Rows are points. The ring and each string are closed loops that go straight from each point to the next, and from the last back to the first. Before rounding, they use only three directions, however many columns there are. Count how often each string passes through the ring. Passing back the other way cancels.
(in the rows, 128 means zero)

Ring (8 x 4):
[[158  94 125  87]
 [171 137 133  88]
 [157 161 133 100]
 [128 170 121 117]
 [ 90 148 111 132]
 [ 77 117 119 128]
 [ 90  81 131 111]
 [128  75 128  94]]
String (18 x 4):
[[129  79 156  86]
 [130  99 133  97]
 [143  94 102 100]
 [178  72  97  82]
 [186  88 121  74]
 [176 112 107  89]
 [142 123 109 105]
 [154 125 150  87]
 [180 133 167  73]
 [196 141 122  82]
 [174 132 108  93]
 [142 122 119 101]
 [142 114 151  90]
 [163  96 148  78]
 [133 110 139  96]
 [142  95 104 100]
 [143  71 106  93]
 [137  51 143  80]]
Times through: 0
String (18 x 4):
[[159 115 150  83]
 [136 123 125 103]
 [162 137 107 100]
 [188 157 120  90]
 [186 161 152  81]
 [162 145 155  87]
 [136 128 130 102]
 [169 139 109  97]
 [199 134 121  79]
 [188 112 150  70]
 [155 106 149  83]
 [134 113 132  99]
 [149 100  96 101]
 [162  76  97  89]
 [170  65 104  82]
 [159  91  89  97]
 [141 110 118 100]
 [138 114 139  95]]
Times through: 2

Ring (7 x 9):
[[202 144 107 117 134 145 135 120 121]
 [166 152 110 117 143  97 141 132 140]
 [ 99 135 129 142 132  79 157 139 156]
 [ 70 116 142 162 116 102 165 136 156]
 [ 94  99 145 173  99 163 163 122 136]
 [150 109 133 158 103 190 151 114 119]
 [196 130 114 131 121 174 138 114 115]]
String (15 x 9):
[[119 132 131 149 124 113 156 133 145]
 [110 172 148 173 135  77 174 151 158]
 [132 184 135 152 149  57 164 153 159]
 [155 140  99  99 148  77 133 131 145]
 [158 114  91  88 139 105 124 118 136]
 [155 122 108 115 130 124 136 121 134]
 [171 154 125 143 131 130 151 130 132]
 [214 184 117 133 146 121 146 134 127]
 [218 199 118 133 154 103 148 140 132]
 [172 174 124 140 143  99 153 139 140]
 [143 157 129 146 136 101 156 138 144]
 [120 177 144 166 140  73 171 151 157]
 [ 81 142 132 144 137  54 161 146 166]
 [ 81 104 115 119 129  76 145 131 158]
 [109 104 113 120 125 108 141 124 145]]
Times through: 2
String (22 x 9):
[[107  72 128 148  95 184 147 108 126]
 [116  85 115 126 111 147 140 113 133]
 [118 117 141 168 108 156 161 125 134]
 [103 126 169 211  93 183 182 130 132]
 [ 98 103 160 198  88 193 173 121 129]
 [110  77 125 142  99 175 145 110 128]
 [128  95 121 136 110 159 144 114 129]
 [134  96 113 123 116 148 138 114 131]
 [149  91 110 122 111 170 134 108 122]
 [153 113 118 134 117 158 142 116 126]
 [177 152 140 170 117 171 160 127 122]
 [236 165 131 161 119 205 151 119 103]
 [223 123  97 106 126 182 124 106 107]
 [172 107  99 105 125 150 127 111 123]
 [212 112  89  92 128 170 118 104 110]
 [249 168 123 149 125 199 145 117 102]
 [219 122 103 116 121 191 128 106 105]
 [160  95 101 107 119 157 128 108 123]
 [154 126 127 148 117 158 150 121 127]
 [158 143 146 177 111 175 164 126 124]
 [149 136 150 185 105 183 167 125 123]
 [128 100 149 184  90 210 163 114 119]]
Times through: 3

Ring (6 x 14):
[[150 127 122 158 149 100 188  95 115 116  63  96 116  73]
 [128 176 118 181 158  98 146 109 109 103 107  80  98  73]
 [ 86 189 134 169 137 126  76 122 122 108 165  75  78 106]
 [ 84 136 136 135 109 153  74 113 141 121 168 105  84 123]
 [110  87 132 116 101 154 120  98 146 130 128 127 103 116]
 [143  79 132 124 122 126 182  89 133 132  64 118 121  94]]
String (8 x 14):
[[ 86 170 151 153 132 129  86 119 125 121 141  71  84 117]
 [113 161 120 165 139 119 118 110 122 108 134  93  92  89]
 [128 160  95 177 143 114 132 106 119  95 141 109  94  70]
 [107 213 102 199 157 106  96 120 110  87 169  81  78  73]
 [ 60 213 149 170 133 135  34 132 124 110 194  59  64 124]
 [ 97 139 107 149 112 150  80 109 140 106 185 123  83 103]
 [111 126 110 146 117 141 109 104 137 111 154 123  93  97]
 [ 96 143 145 141 123 136 100 111 131 124 134  88  91 116]]
Times through: 0

Ring (9 x 14):
[[115 137 129 118 108 148 138 117 144 126 113 161  66 106]
 [100 154 168 105  91 164 128 119 149 110 118 131  61 125]
 [ 99 160 195 100  92 161 136 116 147  98 131 101  75 130]
 [115 162 203 100 111 139 173 108 143  96 150  74 101 111]
 [143 143 173 115 144 103 211 100 132 110 162  80 133  80]
 [156 113 132 133 160  85 206 101 121 123 158 112 145  74]
 [157  94 104 144 163  83 189 105 115 132 148 141 142  78]
 [150  89  85 147 153  95 166 111 118 139 132 171 122  85]
 [133 112  98 134 131 123 150 115 132 137 118 177  89  93]]
String (29 x 14):
[[ 95 186 181  90  81 179 143 117 165 112 113 127  37 111]
 [112 181 180  94 102 155 175 110 159 113 129 109  64  94]
 [120 137 156 116 117 134 156 112 137 113 134 122  94 108]
 [104 129 169 116 101 149 120 119 133 102 130 121  90 138]
 [ 89 151 202 102  83 168 113 120 142  90 130  99  76 150]
 [ 82 193 240  79  70 185 135 116 160  83 134  68  58 140]
 [105 191 210  86  95 161 175 109 160 100 137  81  68 104]
 [117 149 169 110 112 140 160 112 142 110 135 112  90 108]
 [111 128 160 118 109 141 133 116 133 107 131 125  94 127]
 [ 91 132 175 112  86 166  97 123 137  98 121 128  74 154]
 [ 81 153 180 102  71 185  92 125 149 101 110 135  47 152]
 [ 90 134 154 113  82 173  91 126 142 110 107 155  54 147]
 [106 175 146  99  92 170 149 116 164 128 105 157  34  95]
 [125 177 130 103 113 149 186 110 164 139 112 157  46  66]
 [131 141 129 119 126 128 174 110 143 130 126 146  84  84]
 [123  91 111 140 125 124 120 119 119 123 124 166 105 124]
 [134  63  67 158 139 110 113 121 110 138 115 204 110 117]
 [156  78  52 156 159  92 163 112 118 153 121 204 114  75]
 [167 105  64 145 168  84 206 104 128 156 130 183 115  47]
 [144 124 117 129 144 108 186 107 133 132 136 144 108  76]
 [133 103 119 136 135 114 150 113 123 124 133 149 113 105]
 [138  57  76 160 146 100 120 119 104 132 126 187 128 119]
 [149  70  63 157 154  94 147 114 112 144 124 196 121  93]
 [155 106  68 142 155  99 184 109 130 153 122 190 101  62]
 [142 137 111 123 139 117 190 107 142 139 127 156  90  67]
 [129 124 128 125 127 125 157 112 134 125 129 146  96  99]
 [118 105 117 133 117 135 119 120 127 123 118 167  90 123]
 [108 102 124 132 107 144 100 123 126 117 115 167  84 138]
 [ 92 136 145 114  84 172  96 125 145 115 104 164  49 139]]
Times through: 5

Ring (8 x 14):
[[ 95 110 123 100 137 181 115 112 174 109 105 152 100 112]
 [ 81 119 114  91 125 185 162 110 173 108 100 160 104 122]
 [ 88 135 107  96 127 171 198 114 159 100 104 155 119 127]
 [115 161 111 120 147 146 224 122 136  99 124 140 141 122]
 [138 171 119 138 165 129 217 127 123  99 139 127 151 114]
 [163 165 123 152 178 111 168 134 114  89 145 114 157 102]
 [161 138 118 143 171 114 105 135 123  77 130 117 146  98]
 [129 115 121 120 153 149  86 124 152  91 115 134 119 102]]
String (24 x 14):
[[136 145 118 130 159 135 154 127 134  92 127 129 138 108]
 [141 145 121 134 163 133 148 127 133  93 130 127 139 106]
 [143 137 109 129 156 125 132 132 129  75 120 127 142 107]
 [157 131 107 134 161 112 100 137 122  64 120 120 147 101]
 [156 122 106 131 159 114  78 137 127  61 115 121 142  99]
 [150 111 120 130 162 131  48 131 142  77 117 124 126  94]
 [127 117 134 123 160 159  86 119 160 108 122 135 111  98]
 [120 135 127 121 155 158 145 119 152 108 124 138 121 108]
 [114 112 110 106 138 155 104 122 156  84 103 143 117 110]
 [ 88  95 116  89 127 185  89 112 180  99  93 157  94 113]
 [ 63  97 134  81 125 220 116  98 204 135  98 170  73 116]
 [ 69  99 107  76 112 195 130 108 184  99  84 167  93 124]
 [109 127 106 106 136 154 150 121 150  86 106 145 124 117]
 [100 134 121 107 141 170 171 114 160 110 115 149 116 117]
 [ 70 132 114  88 122 192 209 106 174 117 103 165 106 130]
 [ 79 138  99  89 118 173 221 113 159  96  99 160 121 134]
 [ 85 148  89  92 116 158 244 119 145  83  99 156 135 138]
 [103 162 120 115 145 162 239 115 147 115 126 146 131 124]
 [114 162 133 127 160 161 217 115 147 125 137 140 129 115]
 [127 179 126 136 164 142 249 121 129 115 143 133 147 118]
 [145 180 115 143 167 118 234 131 113  93 142 123 161 116]
 [149 161 103 137 159 110 186 136 112  72 129 122 160 113]
 [136 151 121 132 161 136 170 126 133  97 131 129 140 109]
 [146 165 139 147 179 137 180 124 132 117 150 123 140 102]]
Times through: 0
String (24 x 14):
[[110  98 127 106 145 174  63 115 174 103 106 146  98 102]
 [128 118 135 124 161 159  86 119 159 108 123 135 111  98]
 [130 134 123 125 157 145 132 124 144  97 124 133 128 106]
 [142 130 111 127 156 127 113 131 133  76 118 127 138 105]
 [132 140 124 128 160 144 142 124 142  99 127 132 130 106]
 [158 140 133 146 178 127 105 130 132  97 139 118 136  94]
 [137 141 130 133 166 144 136 123 142 104 132 129 129 103]
 [134 134 113 124 153 135 132 128 137  83 119 131 135 108]
 [152 113 105 127 155 118  61 136 132  60 110 123 137  99]
 [134 106 121 120 154 146  56 125 153  85 112 132 116  97]
 [114 124 135 117 155 170 121 114 164 117 122 142 108 105]
 [105 125 132 112 149 175 135 112 167 118 119 146 107 109]
 [ 78 115 138  96 137 205 140 102 190 136 111 161  87 114]
 [ 64 103 107  74 110 198 147 106 186 103  85 170  93 127]
 [ 93 121  98  92 122 163 159 119 157  82  94 153 119 124]
 [104 135 114 108 139 162 172 117 154 101 112 147 121 118]
 [ 86 141 127 103 139 185 203 108 168 126 118 155 110 122]
 [ 74 134 104  87 117 181 214 111 166 103  98 163 114 132]
 [ 79 126  87  82 109 167 195 117 157  79  87 160 122 134]
 [105 133 110 107 137 159 169 119 152  95 110 146 124 119]
 [103 138 129 113 148 174 173 112 162 120 122 147 114 114]
 [108 136 127 114 149 168 162 115 159 115 121 145 116 113]
 [108 121 109 105 136 158 136 120 155  89 105 146 119 115]
 [ 98 102 114  96 131 174  96 115 171  95  97 152 102 112]]
Times through: 0

Ring (8 x 14):
[[131 144 104  99 183 151  89 162 126 134 123 159 102 138]
 [134 138  87  64 179 152  76 137 120 121 131 161 111 149]
 [134 126  80  56 150 137  92 102 119 102 129 153 128 151]
 [130 116  99 105 103 110 140  83 129  89 113 135 143 136]
 [126 120 124 150  82  94 168  90 139  91 101 124 144 121]
 [121 136 157 198  88  91 177 129 152 110  92 121 130 106]
 [122 146 158 197 122 110 158 163 150 130  95 131 112 107]
 [124 148 145 177 148 126 137 176 144 138 102 142 104 114]]
String (25 x 14):
[[135 119  71  38 133 130  93  74 117  87 132 149 140 156]
 [130 128 100  80 118 116 113  87 129  93 123 139 139 142]
 [128 130 113 103 107 108 126  91 134  94 117 134 139 135]
 [127 130 121 130 109 108 140 107 137 102 110 133 134 127]
 [123 135 139 141  83  91 151  93 146  93 108 122 143 122]
 [120 124 157 210  51  73 206  98 153  92  85 109 147 102]
 [118 128 172 238  49  69 217 113 159 100  78 106 142  94]
 [118 144 171 200  74  80 178 121 158 106  94 114 136 104]
 [120 147 162 176  90  90 158 124 154 109 101 120 132 111]
 [119 145 170 195  78  83 173 123 158 107  95 115 134 105]
 [123 142 145 155 103 101 147 121 147 108 106 127 130 118]
 [125 128 132 166 105 106 161 124 141 109  99 131 128 117]
 [124 115 134 195  75  90 196 107 143  98  87 121 139 109]
 [124 109 128 176  52  79 199  74 142  80  90 115 154 114]
 [127 121 114 114  80  94 149  70 136  81 111 125 151 131]
 [130 125 100  76 102 108 119  71 130  83 123 134 147 142]
 [136 104  61  51 117 124 117  61 114  79 124 146 147 153]
 [137 110  56  41 145 140  97  82 110  91 129 156 135 157]
 [138 125  57   7 168 151  61  91 110  98 143 162 128 166]
 [133 140  87  38 164 142  67 110 122 108 139 156 123 155]
 [129 134 114 119 137 125 122 128 132 114 114 143 122 131]
 [131 138 103  83 151 134  96 123 128 112 125 149 121 142]
 [130 138 106  90 146 130 101 122 130 112 123 147 122 139]
 [134 122  83  86 153 140 109 119 120 110 120 154 122 143]
 [137 116  59  36 155 145  87  91 111  97 132 158 130 158]]
Times through: 2
String (27 x 14):
[[125 146 135 144 140 122 125 149 140 125 110 140 114 123]
 [124 161 147 151 166 134 108 183 144 143 113 146  99 120]
 [127 156 134 158 192 151 107 208 137 157 110 157  85 121]
 [129 144 116 142 189 154 108 191 130 148 111 160  91 127]
 [131 135 103 131 184 154 111 177 125 141 111 160  96 131]
 [134 146  90  78 214 170  66 179 119 144 129 171  91 146]
 [135 150  82  37 215 171  41 160 117 136 143 173  98 157]
 [131 144 100  68 169 143  77 133 126 119 132 155 115 146]
 [130 129 106 120 143 130 124 132 129 116 112 147 119 132]
 [135 124  74  62 167 149  90 120 115 112 127 160 119 150]
 [138 123  55  10 171 152  62  94 109  99 142 163 127 165]
 [134 130  77  29 148 136  75  87 119  95 138 153 134 158]
 [129 138 108  81 133 122 101 105 131 103 126 143 130 141]
 [134 115  76  51 115 119 109  64 120  80 127 142 147 151]
 [133 100  75  81  90 108 144  52 120  72 115 136 155 144]
 [129 123 107  99  97 104 134  77 132  86 116 132 146 136]
 [127 135 121 117 116 112 127 109 137 103 115 135 132 130]
 [127 129 120 137 116 113 142 117 136 107 107 136 129 126]
 [125 137 133 132  98 100 140 102 142  99 111 128 138 125]
 [122 131 148 171  70  83 174  96 149  93  98 116 144 113]
 [119 128 165 218  51  71 206 104 157  96  84 108 145  99]
 [119 141 165 193  77  84 175 119 155 105  95 116 135 106]
 [125 139 134 147 118 111 139 129 142 113 107 134 125 122]
 [123 133 144 192 109 106 169 143 145 119  93 130 121 109]
 [120 139 168 238 105 100 190 167 154 130  82 125 114  95]
 [119 154 175 222 121 106 166 179 157 138  91 128 108  99]
 [122 155 156 173 137 117 133 167 149 133 105 136 109 113]]
Times through: 2
